Each point is reached from the start by the listed moves, each made once or not at all, plus a little noise. Is the number of moves made odd or even? Then give how often each move was made.

Moves:
(1): [-36  -3  -6  49 -33]
(2): [-48 -12 -19   9 -40]
(3): [ 38  14 -13  -2 -23]
Start: [ 55  15 -21  25 -25]
Points:
[ 43  19 -53  28 -89] => even (0, 1, 1)
[ 50  13 -21  24 -28] => even (0, 0, 0)
[ 17   3 -24  78 -56] => odd (1, 0, 0)
[-29  -2 -53  88 -95] => even (1, 1, 0)

Moves:
(1): [ 26  22 -12 -24   3  34 -22  -8  11]
(2): [ 33  -6  -6  11 -29   7 -20 -25  25]
(3): [ 21  -6   8 -16  -9 -20  -2  -2  -1]
(4): [-4 -8 -5 -6 -4 -7 14 10  3]
(5): [-29 -30 -14  -8  -1 -15  19   2 -40]
(6): [ 19  -2  22  -4  10  11 -34 -13  31]
Start: [ 23   7 -12  -7  11   0 -10  -8  26]
Points:
[ 11 -35 -25 -40  -2 -43  21   6 -13] => odd (0, 0, 1, 1, 1, 0)
[ 89 -14 -16 -52 -13  14 -68 -54  50] => odd (1, 1, 1, 0, 1, 1)
[ 95 -17  10 -20 -21 -11 -52 -37  84] => even (0, 1, 1, 1, 0, 1)
[ 35 -14 -18 -50  17  21 -34 -17  34] => even (1, 0, 0, 1, 1, 1)
[ 40 -10 -28 -54   4   1 -14 -16  -4] => odd (1, 0, 1, 0, 1, 0)

Moves:
(1): [-34  -1 -12  28  18 -13  -9 -13   3 -18 -17   0  -3  -9]
(2): [ 15 -21  -6 -14 -31  -2   6   1  25  -9 -27   1 -29  -2]
(3): [ 16   7  19  -4  -2  13  -7 -20 -14 -14 -18  -2  -9 -23]
(4): [-15   4 -10   2   9   6  -5   7   8  -3  -7   9  -8   1]
(5): [-16   2  -8  12   0   9  -1  -9  34 -11  -5   2   9 -11]
(6): [ 15  -4  34 -31  -1 -22  35 -16  19   1  -8 -14  13 -12]
(7): [ 16  10  38   9  -3 -19  24 -16   2   7  -9  23  30 -15]
(8): [ 12  -2  20  -5 -23  16  26  -7 -11  -5   0  10  12  -8]
(9): [-27  -9  -7   3   9   4 -16   1  31  -2   1   0  15  17]
(10): [ 19  -1 -14 -16  14  10   4  26  -3  -9  18 -18  12  35]
(11): [ -4  -3  -4 -24  -9   0  17   4  13   1 -16  17  24   0]
Start: [ -8  -8  -8  -7   4 -16  26 -30   6  16  14  -4   0  -2]
Points:
[-67  -5  -1  37  36 -39  23 -49  47   2 -20  30  34  -9] => even (1, 0, 0, 1, 0, 0, 1, 0, 1, 0, 0)
[-17 -25  -7 -57   1 -13  66 -50  87 -47 -68  -8  10 -26] => even (1, 1, 1, 1, 1, 1, 0, 0, 0, 1, 1)
[ -5 -22  39  -4 -38  14  57 -76  76 -21 -55  39  24 -42] => odd (0, 1, 1, 1, 1, 0, 1, 1, 1, 0, 0)
[  2  -7  23 -57  10  -7  86 -50  19 -30 -32  -1  41 -19] => odd (1, 0, 1, 1, 0, 1, 0, 1, 0, 1, 1)
[-25 -19  29  -1  -8 -57  78 -78  95 -16 -61  17  13 -51] => even (1, 1, 0, 1, 1, 1, 1, 0, 0, 0, 0)
[-25  -4  25  19  15   5  49 -66  46 -37 -17   9  69 -17] => odd (1, 0, 1, 0, 1, 0, 1, 1, 1, 1, 0)

Moves:
(1): [-12   4  -2  15  15  11  -4  -5 -11 -14 -10  12  16  -5  19  24]
(2): [ 20  29 -17  -4 -27  -6   1  22 -13   2 -25  -7 -15  18  11   7]
(3): [  1  -4  14  -3  -2   0  -6   3  -1 -10   9 -19  -6  -1  17   3]
(4): [-15   6 -14   4 -15   5  -5   6 -15   7 -11  -9 -16 -10 -14   7]
(5): [  2  -5  17  12   3 -26   4   7 -16 -16 -17  13  -9 -19  17  -3]
(6): [ -3   5 -10  12  14   0  -5 -30 -27  10 -16   0  -1   4  15 -27]
(7): [-44  47 -15   2  -5  13 -10   9   9  35   8   4  -1   5  -9   1]
(8): [  0  14 -32 -14  15 -16   3   5  27 -13 -15  -5  20  14  31  -8]
(9): [ -5   0   3 -29   4 -11 -22   5  -6 -16   1  -2  10  -9  -8  -7]
(10): [ -6   4   8 -14  13  10  -5 -20  -7  16  -6 -10  -9   0   4  22]
(11): [ 13   0  -7  -4  -4  -1   3 -16  -3 -22 -10  -5  16  23 -30  13]
(12): [ 0 12  0 15 -6 -8 -9 -7  0  0 11  3  4  3  4 17]
(13): [  8 -21  21  -6   6 -17 -11 -18   2   9  -8 -22  12  15   4   5]
(14): [ -2  15 -20  28   7   0 -19  11   7  -1  13 -30   0   0 -16  -7]
Start: [ -3   5   9   1   3 -15 -14 -19  16  -7  -1   9   0 -19 -22  -2]
Points:
[ 23  46 -11  32   6 -38 -40 -44 -40 -25 -53 -47 -21   4  -3   6] => odd (0, 1, 1, 0, 1, 1, 0, 0, 0, 1, 1, 0, 0, 1)
[-37  35 -32  33  30  -9 -72 -29 -33 -20 -21 -18   6 -37 -27 -13] => odd (1, 0, 0, 1, 0, 1, 0, 0, 1, 0, 0, 0, 0, 1)
[-54  89 -49  69  24   1 -58 -57  -9   1  -8  -5  33  11 -41  20] => even (1, 0, 0, 0, 0, 1, 1, 0, 0, 0, 1, 1, 0, 1)
[-29  31   7  12  28 -35 -69 -34 -46 -17 -28 -47 -29 -53  -8 -11] => odd (0, 0, 1, 1, 1, 1, 0, 0, 1, 1, 0, 0, 0, 1)
[-31  95  -7  24  -7 -18 -35 -30 -24  -6 -50  19   5   5  -8  77] => odd (1, 1, 0, 0, 1, 0, 1, 0, 0, 1, 1, 1, 0, 0)
[-11  71 -50  -9  43 -26 -75 -28 -15 -34 -50 -47  16   2  49   9] => even (1, 1, 1, 0, 0, 1, 0, 1, 1, 1, 0, 0, 0, 1)
